Each row of a before or after table is a point. One or more steps were done to the points. Then noise was added and the rows were shuffled. The steps act on how far a point lies along the listed directions, d1 being the first. What was done? A step turns or swaps two directions, mirrors them in a line or flattens them onto one, adds a multiple of one to another, or multiplies one. Angles are multiples of 10 degrees, from the lower direction toward the higher: turns from -170 to 170, lines from 10 to 170 but not 90. Use the fewest steps. Two steps may share a direction if one is a turn and the other turns, adds or multiplies; they go together, in the order done. Otherwise the lowest direction goes first.

Directions:
(1): [-0.42 -0.53 -0.20]
(2): [-0.21  0.37 -0.56]
Before (10 x 3):
[[ 0.24  0.23  0.24]
 [-0.69 -0.13 -0.51]
 [ 0.33  0.64  0.16]
 [ 0.11 -0.21  0.54]
 [ 0.27 -0.31  0.58]
 [ 0.26  0.42 -0.10]
 [ 0.04 -0.39 -0.01]
 [-0.09 -0.08 -0.10]
 [ 0.30  0.59 -0.43]
 [ 0.08  0.27  0.23]]
After:
[[ 0.30 -0.29  0.24]
 [-0.12  0.17 -0.14]
 [-0.12  0.02  0.24]
 [-0.17  0.49 -1.03]
 [-0.11  0.20 -0.44]
 [-0.47  0.63 -0.76]
 [ 0.44 -0.70  1.11]
 [-0.05  0.02 -0.09]
 [ 0.27 -0.57  0.99]
 [ 0.05 -0.15  0.25]]
Steps: multiply d1 by 0; multiply d2 by 2

Directions:
(1): [-0.27  0.44 -0.07  0.17 -0.90 -0.11  0.43 -0.16]
(2): [ 0.39  0.18  0.48 -0.37 -0.03 -0.79 -0.11 -0.39]
Before:
[[ 0.29 -0.27  0.29 -0.04  0.43 -0.21 -0.41  0.15]
 [ 0.51  0.00  0.44 -0.35  0.45 -0.69 -0.47 -0.39]
 [-0.28  0.19 -0.28  0.22 -0.50  0.37  0.31  0.22]
 [-0.38  0.23 -0.32  0.28 -0.74  0.09  0.28 -0.08]
 [ 0.09  0.01 -0.12 -0.06 -0.29  0.12  0.00  0.03]
 [-0.30  0.23 -0.02 -0.02 -0.06  0.28  0.15 -0.08]
 [-0.02 -0.18 -0.30  0.11  0.52  0.35 -0.19  0.22]
 [ 0.35 -0.01  0.45 -0.29 -0.04 -0.53 -0.12 -0.25]
 [-0.10  0.22 -0.16  0.04 -0.66 -0.19  0.37  0.07]
 [-0.05 -0.15 -0.19  0.18  0.38  0.50 -0.14  0.35]
 [-0.03  0.14  0.12  0.05 -0.59 -0.35  0.19 -0.41]
 [-0.17 -0.25 -0.08 -0.14  0.80  0.19 -0.15  0.30]
 [-0.12 -0.45 -0.20  0.17  0.62  0.22 -0.43  0.13]
 [ 0.42 -0.13  0.29 -0.17  0.50 -0.35 -0.27 -0.24]]
After:
[[-0.19 -0.30 -0.27  0.22  0.02  0.63  0.00  0.33]
 [-0.08 -0.60 -0.44  0.25  1.00  0.86 -0.46  0.43]
 [-0.18  0.39  0.18 -0.14 -0.23 -0.10  0.17 -0.30]
 [ 0.23 -0.61  0.07  0.12  0.98  0.30 -0.61  0.46]
 [ 0.30 -0.64  0.19 -0.22  1.22 -0.24 -0.83 -0.02]
 [-0.28  0.54 -0.21  0.16 -1.26 -0.26  0.66 -0.03]
 [-0.37  0.67 -0.08  0.19 -1.44 -0.49  0.57 -0.43]
 [ 0.23 -0.49  0.24 -0.45  1.40 -0.18 -0.52  0.21]
 [ 0.47 -0.14  0.34 -0.30  0.71 -0.33 -0.43  0.00]
 [ 0.49 -0.25  0.13 -0.29  0.92 -0.30 -0.50  0.00]
 [ 0.14 -0.56 -0.19  0.14  1.06  0.57 -0.40  0.24]
 [-0.44  0.27 -0.29  0.40 -1.06  0.16  0.55 -0.21]
 [-0.04  0.61  0.18 -0.13 -1.03 -0.50  0.43 -0.29]
 [ 0.12  0.11 -0.06 -0.06 -0.44  0.01  0.03 -0.09]]
Steps: multiply d1 by 2; multiply d2 by -1

Directions:
(1): [ 0.13 -0.52 -0.38  0.05  0.15  0.35  0.11 -0.32 -0.75 -0.56 -0.32 -0.04
 -0.79  0.20]
(2): [-0.37 -0.01  0.53  0.28 -0.18 -0.37 -0.20  0.59  0.44 -0.50 -0.29  0.37
 -0.77 -0.13]
Before (8 x 14):
[[-0.29 -0.01  0.23  0.09  0.00  0.01  0.22  0.30 -0.02 -0.18 -0.20  0.05
  -0.52 -0.06]
 [ 0.16  0.34 -0.38 -0.24  0.10  0.03  0.24 -0.28  0.25  0.66  0.47 -0.13
   1.16  0.08]
 [ 0.81  0.02 -0.86 -0.36  0.28  0.83  0.52 -0.98 -1.02  0.93  0.42 -0.46
   1.35  0.15]
 [-0.07 -0.17  0.21  0.17 -0.19 -0.23 -0.23  0.32  0.08 -0.56 -0.33  0.23
  -0.79  0.09]
 [ 0.07  0.23 -0.21 -0.15 -0.17  0.07 -0.01 -0.20  0.18  0.75  0.45 -0.32
   1.26 -0.12]
 [ 0.06 -0.03 -0.36 -0.24  0.13  0.35  0.08 -0.37 -0.15  0.39  0.21 -0.25
   0.68  0.01]
 [ 0.18  0.03 -0.49 -0.28  0.15  0.06  0.09 -0.23  0.10  0.35  0.30 -0.16
   0.68 -0.13]
 [ 0.03 -0.27  0.52  0.02 -0.08  0.17  0.11  0.13  0.15 -0.47 -0.21  0.28
  -0.65 -0.13]]
After:
[[ 0.10 -0.31  0.44  0.00 -0.05  0.22  0.12  0.05  0.05 -0.47 -0.20  0.27
  -0.67 -0.10]
 [-0.28 -0.04  0.19  0.09  0.01  0.04  0.25  0.25 -0.08 -0.20 -0.20  0.05
  -0.56 -0.02]
 [ 0.00  0.27 -0.11 -0.12 -0.22 -0.02 -0.05 -0.11  0.33  0.75  0.42 -0.26
   1.25 -0.15]
 [ 0.11  0.40 -0.26 -0.21  0.07 -0.06  0.19 -0.15  0.39  0.68  0.46 -0.07
   1.18  0.03]
 [ 0.77  0.17 -0.75 -0.38  0.22  0.73  0.49 -0.87 -0.78  1.09  0.51 -0.44
   1.60  0.10]
 [ 0.14  0.08 -0.43 -0.26  0.11  0.00  0.07 -0.17  0.19  0.36  0.32 -0.13
   0.75 -0.16]
 [ 0.05  0.02 -0.31 -0.25  0.10  0.31  0.04 -0.32 -0.04  0.42  0.22 -0.23
   0.77  0.00]
 [-0.04 -0.23  0.15  0.14 -0.14 -0.17 -0.20  0.25 -0.07 -0.58 -0.35  0.20
  -0.83  0.11]]
Steps: turn d1 and d2 by -10 degrees

Directions:
(1): [-0.61 -0.06 -0.71 -0.08  0.43  0.19 -0.08  0.16  0.13 -0.45 -0.30  0.86
  0.43 -0.55  0.15 -0.36 -0.47  0.32  0.18 -0.07 -0.64  0.32 -0.43  0.31]
(2): [ 0.93  0.37  0.26 -0.30  0.06 -0.25 -0.46 -0.21 -0.41 -0.82  0.03 -0.30
  0.14  0.28  0.34 -0.34  0.06  0.32  0.16 -0.02 -0.98 -0.37  0.05  0.17]
(3): [-0.27 -0.24 -0.14 -0.02  0.06  0.26 -0.72  0.41 -1.03  0.36  0.17 -0.39
 -0.17 -0.36  0.49 -0.53 -0.13  0.44 -0.09  0.49  0.52 -0.40 -0.36 -0.11]
(4): [ 0.46  0.72 -0.22  0.37 -0.06  0.04 -0.10  0.01 -0.01  0.44 -0.08  0.28
 -0.19  0.21  0.05 -0.35 -0.59 -0.26 -0.37 -0.01  0.38 -0.04  0.21  1.36]
(5): [-0.13 -1.04 -0.01  0.25  0.20 -0.04  0.28 -0.26  0.00  0.54 -0.50 -0.73
  0.05 -0.36  0.32 -0.03  0.12 -0.13  0.16 -0.06 -0.66 -0.19  0.53  0.72]
(6): [-0.47  0.09 -0.92 -0.03 -0.26 -0.63 -0.36 -0.57  0.38 -0.01  0.19 -0.49
  0.61  0.50  0.19  0.21 -0.60  0.07 -0.31  0.23  0.08 -0.44  0.29 -0.27]
Before, 13 rows:
[[-0.30 -0.30 -0.14 -0.10 -0.22 -0.38  0.55 -0.31  0.85 -0.17  0.04  0.43
   0.25  0.47 -0.60  0.71  0.18 -0.05  0.06 -0.43 -0.22  0.27  0.30 -0.66]
 [ 0.51 -0.09  0.12  0.01  0.03  0.43 -0.14 -0.02 -0.29 -0.10 -0.27  0.05
  -0.12 -0.13 -0.07 -0.57 -0.02  0.32 -0.07  0.10 -0.38  0.06 -0.35  0.25]
 [ 0.11 -0.77  0.56 -0.20 -0.27  0.12 -0.17 -0.10 -0.22  0.25  0.05 -1.21
  -0.08 -0.07  0.19  0.17  0.74  0.02  0.27  0.09 -0.12 -0.41  0.39 -0.79]
 [-0.38 -1.24  0.12  0.21 -0.11 -0.01  0.18 -0.24  0.09  0.43 -0.21 -0.86
  -0.14 -0.12  0.14  0.19  0.30 -0.10  0.48 -0.05 -0.37 -0.20  0.75 -0.39]
 [ 0.80 -0.58  1.33  0.54 -0.17 -0.04  0.93 -0.26  0.55  0.81 -0.48 -0.80
  -0.41  0.19 -0.16  0.60  0.69 -0.84  0.01 -0.62 -0.22  0.05  0.92  0.63]
 [-0.10 -0.09  0.38  0.34 -0.15  0.03  0.80 -0.16  0.27  0.21 -0.22 -0.22
  -0.36 -0.04 -0.30  0.12  0.07 -0.09 -0.01 -0.14  0.14  0.50  0.07  0.26]
 [ 0.27  0.49  0.82 -0.27 -0.20  0.30 -0.16  0.37 -0.71 -0.75  0.51  0.24
  -0.38 -0.40 -0.42 -0.07  0.69  0.23  0.42  0.33  0.23 -0.09 -0.85 -1.29]
 [ 0.17  0.38  0.11  0.01 -0.15  0.03  0.35  0.05  0.54 -0.17 -0.06  0.70
  -0.33  0.27 -0.24  0.31 -0.47 -0.26 -0.15 -0.46  0.20  0.60 -0.21  0.02]
 [ 0.00  0.07 -0.63 -0.09  0.15 -0.22 -0.14 -0.07 -0.30 -0.47  0.06 -0.23
   0.12 -0.01  0.58 -0.21  0.31  0.53  0.14  0.31 -0.60 -0.03 -0.43 -0.12]
 [-0.93 -1.26  0.04 -0.09  0.40 -0.03  0.63  0.05  0.38 -0.07 -0.51  0.22
   0.25 -0.74 -0.05  0.48  0.14  0.02  0.30 -0.17 -0.72  0.42 -0.19 -1.27]
 [-0.59 -1.02 -0.28  0.00  0.46  0.18 -0.19  0.34 -0.41  0.55  0.17 -0.36
   0.12 -0.92  0.20 -0.33  0.13  0.11  0.15  0.21  0.03 -0.16 -0.20 -0.32]
 [ 0.09 -0.17  0.68  0.09 -0.07  0.30  0.98  0.22  0.73 -0.17  0.09  0.43
  -0.30 -0.19 -0.77  0.67  0.61 -0.35  0.12 -0.68  0.05  0.99 -0.34 -0.58]
 [-0.30  0.14 -0.01  0.13  0.66  0.18  0.24 -0.08  0.46 -1.07 -0.36  0.82
  -0.05 -0.33 -0.19  0.18  0.00  0.17  0.24 -0.33 -1.19  0.33 -0.24 -0.02]]
After (13 x 24):
[[ 0.11  0.31 -0.41  0.20  0.21  0.06  0.30  0.11 -0.05 -0.16 -0.07  0.34
  -0.20 -0.08  0.25 -0.19  0.31  0.12  0.06  0.09 -0.25  0.36 -0.41  0.48]
 [ 0.17 -0.53  0.69  0.12  0.62  0.57  0.44  0.62 -0.42  0.09 -0.68  0.78
  -0.49 -0.97  0.09 -0.32  0.13 -0.02  0.27 -0.18 -0.63  0.57 -0.39  0.15]
 [ 0.12  0.24 -0.06 -0.27 -0.21 -0.25 -0.18 -0.10  0.22 -0.44  0.10  0.12
  -0.08  0.42  0.04  0.20 -0.47  0.05 -0.10 -0.22 -0.05  0.18 -0.29 -0.59]
 [ 0.22  0.45  0.92 -0.10 -0.24  0.32  0.21  0.33 -0.38 -0.48  0.48  0.34
  -0.47 -0.34 -0.65  0.17  0.79 -0.06  0.34  0.23  0.44  0.09 -0.69 -1.23]
 [ 0.42 -1.08  0.83  0.17 -0.15 -0.49  0.33 -0.60  0.26  0.36 -0.37 -1.51
   0.20  0.21  0.35  0.53  0.56 -0.36  0.11 -0.34 -0.84 -0.48  0.86 -0.23]
 [ 0.65  0.22  0.41  0.00 -0.02  0.00  0.17  0.16 -0.09 -0.14 -0.03  0.58
  -0.30  0.30 -0.28 -0.06  0.17  0.06  0.06 -0.38 -0.32  0.20  0.15  0.48]
 [ 0.48 -0.52  0.89  0.12 -0.11  0.57  0.25  0.26 -0.19  0.62 -0.26 -0.61
  -0.53 -0.30 -0.02 -0.04  0.71 -0.32  0.23 -0.16  0.07 -0.01  0.42  0.28]
 [-0.41 -0.79 -0.12  0.11  0.54  0.41  0.04  0.51 -0.38  0.73  0.08  0.06
  -0.12 -1.06  0.04 -0.39  0.09 -0.07  0.14  0.07  0.19  0.07 -0.27  0.16]
 [-0.05 -0.38 -0.19 -0.11 -0.09  0.15  0.04 -0.26  0.19 -0.17 -0.14 -0.07
   0.21 -0.01 -0.24 -0.17  0.01  0.28 -0.06  0.07 -0.39  0.08 -0.25 -0.43]
 [-0.23  0.33  0.04  0.01  0.62  0.16  0.08  0.00  0.28 -1.19 -0.25  0.80
  -0.04 -0.26 -0.13  0.08 -0.01  0.30  0.24 -0.27 -1.18  0.26 -0.34 -0.13]
 [ 0.30 -0.23  0.65 -0.17 -0.01  0.10  0.28  0.18  0.00 -0.56  0.27 -0.19
  -0.15 -0.13 -0.29  0.31  0.62  0.15  0.12 -0.40 -0.36  0.43 -0.43 -0.85]
 [-0.19 -0.23  0.18  0.10 -0.16 -0.17  0.37 -0.32  0.00 -0.11 -0.12 -0.68
  -0.07  0.06  0.02 -0.03  0.04  0.23  0.05  0.05 -0.19  0.17  0.04 -0.20]
 [ 0.12 -0.89  0.42  0.44  0.09  0.43  0.25  0.16 -0.25  0.61 -0.47 -0.37
  -0.61 -0.43  0.16 -0.22  0.27 -0.19  0.47 -0.19 -0.36  0.04  0.67  0.65]]
Steps: turn d1 and d5 by -10 degrees; flatten d2 and d3 onto the line at 130 degrees; swap d4 and d6
